Each row of a before or after table is a point. The points were changed in one or more steps. Then noise was added and the rows were shuffled. The steps act on how far a point lies along the listed directions, d1 being the first. Name the steps. A step turns or swaps two directions, mirrors them in a line or flattens them onto one, adds a multiple of one to another, or multiplies one. Angles are multiples of 10 degrees, from the lower direction toward the higher: turns from -170 to 170, lines from 10 to 170 but not 90. Use the fewest steps. Two steps may share a direction if one is a turn and the other turns, adds or multiplies; they go together, in the order done. Otherwise the lowest direction goes first.
In the rows, 128 means zero.

Directions:
(1): [120  68]
(2): [ 68 136]
Before (10 x 2)
[[ 91 184]
 [139 148]
 [145 131]
 [ 91 126]
 [161 170]
 [123 111]
 [  7 144]
 [154 143]
 [155 117]
 [ 71 183]]
After (10 x 2)
[[148 123]
 [169 160]
 [ 78 188]
 [124 113]
 [157 144]
 [100 187]
 [146 117]
 [ 11 164]
 [139 143]
 [ 87 131]]
Steps: turn d1 and d2 by 10 degrees

Directions:
(1): [108 192 153  66 125 174]
(2): [165  64 108  63 128 158]
Before (12 x 6)
[[122 121 146 134 140 116]
 [163  58 103  47 113 167]
 [122 120 127 168 157  85]
 [ 69 249 155 141 104 155]
 [139 115  99 162 160 119]
 [144 123 148  34 132 174]
 [ 96 176 163 174 129 101]
 [140 157 128 144 125 154]
 [ 94 222 155 132 133 138]
 [138 114 101 113 155 118]
 [143 108 118  52 119 149]
 [ 84 242 148  98 125 163]]
After (12 x 6)
[[163  40 115 153 127  94]
 [ 88 171 128 245 104  86]
 [152 141 133 159 142 143]
 [106 164 126 221 134  83]
 [132 129 145 117 141 131]
 [109 169 153  90 160 134]
 [151  57 106 110 118 110]
 [ 99 191 164 157 128 112]
 [131 123 103 101 159 132]
 [130 160 119 110 158 160]
 [104 142 104 242 134  63]
 [167  35  91  76 114 138]]
Steps: mirror d1 and d2 in the line at 100 degrees

Directions:
(1): [198 187 206 122  93 103 102 107 194 141 141 130]
(2): [105  83 172 144 135 132  47 214 140 168 104 159]
(3): [191 107 108 140 141  55  66 109  54 101 155 150]
(4): [ 79 142 104 115 155 134  82  72 145 203 209 141]
Before (10 x 12)
[[ 69  59 107 152 174 178 101 234 110 114  67 133]
 [172 188 119  92 124 108 125  13 145 157 233 105]
 [134 139 150 131 129 130 108 134 136 152 104 146]
 [146  99 152 139  85 151 163 211 137  69  36 124]
 [128 152 169 138 137  88  17 142 110 176 167 134]
 [185 202 241 148 102 130 100 152 231 176 103 149]
 [186 159 197 142 111 119  61 109 175 164 155 161]
 [144 137 149 105 120 155 213 152 136  68  74 108]
 [206 156 183 108 110 110 157 135 144  69  79 131]
 [163 167 117 109 118 133 106  36 110 150 170 134]]
After (10 x 12)
[[229 226 183 102  82 104 149  35 186 137 184  93]
 [195 194 155 110 100 132 121  44 135 143 144 130]
 [143 119 129 117 127 140 199 141 101  60  80 117]
 [ 26  45  63 154 207 183  71 205  85 152 115 133]
 [106 152 175 123 128 114  39 155 118 180 153 137]
 [192 170 222 159 107 122 115 191 181 132  68 147]
 [119 135 144 130 130 126 119 142 126 143 100 146]
 [200 145 203 146 101 125  84 135 169 134 121 151]
 [187 132 160 117 115 113 176 150 117  50  52 121]
 [100  66  97 142 120 161 158 202  94  71  48 129]]
Steps: add -0.5 times d2 to d1; turn d1 and d4 by -30 degrees; multiply d3 by 0.4

Directions:
(1): [111  62 198  69 145 111 169  74 141 164 169 201  86  85 166 126 142 147
 159 188]
(2): [ 85  97 129 183 133 188  83 139 176  85 111 143  77  74  81 121 144 196
  51 169]
Before (12 x 20)
[[106 138 137 117 116 106 148 131 110 142 128 114 141 160 145 129 105  91
  139  98]
 [155 132 147  65 140  78 199  86  82 207 156 167 150 159 176 128 122  54
  199 118]
 [ 84 108  93 207 143 210  98 145 156  92  93 127  96  67  69 121 138 190
   49 147]
 [103 137 106 164 141 170  86 147 177 101 128 117  93 133  55 134 112 200
   89 122]
 [152  91 196  26 152  85 232  88 110 191 191 194 124 121 204 120 130  90
  207 147]
 [ 76  75 141 114 139 153 129  99 182 122 148 162  82  82 150 113 130 196
  111 211]
 [154  94 165  44 130  78 177  91 108 177 144 156 142 136 174 137 125 118
  188 137]
 [133  52 167  37 148 104 173  72 129 170 152 195 134 106 176 137 134 136
  198 164]
 [125  48 238  17 151 104 183  53 162 188 205 209  72  90 175 117 136 150
  174 166]
 [130  75 152  87 143 116 200  72 116 174 150 143 108 115 149 130 175 128
  175 152]
 [119 156  76 192 141 158  76 152 146  88  99 107 147 120  86 129 113 152
   81  98]
 [139  90 197  12 145  67 209  61 100 220 169 181 127 120 187 143 133  71
  210 196]]
After (12 x 20)
[[161 104 186  27 150  79 233  95 100 191 187 181 137 135 206 122 124  79
  216 133]
 [113 147  82 192 142 162  75 148 153  87 100 115 138 114  85 128 116 161
   77 106]
 [106 141 133 122 113 106 144 133 113 138 125 109 143 159 141 128 105  91
  133  94]
 [ 99 129 112 160 144 169  87 141 180 104 130 127  87 124  57 133 115 205
   90 130]
 [160 103 157  47 126  74 174  97 105 174 143 147 151 145 173 137 123 110
  195 125]
 [ 79  73 150 103 141 143 140  93 177 131 155 166  83  84 159 112 130 189
  123 212]
 [141  61 163  33 146  94 175  75 121 172 154 188 143 116 180 137 131 125
  207 154]
 [149 107 185  12 142  60 211  65  89 222 167 165 142 135 188 144 129  57
  220 180]
 [ 78  96 104 197 148 208 101 138 160  97 101 141  86  56  74 121 141 195
   51 159]
 [136  82 149  83 140 111 202  74 111 175 148 138 116 124 152 130 173 120
  183 145]
 [160 146 135  72 135  78 195  94  77 204 150 155 161 168 173 129 119  47
  201 107]
 [136  60 233   9 148  90 193  55 148 196 207 200  87 104 186 119 132 133
  190 153]]
Steps: turn d1 and d2 by -10 degrees
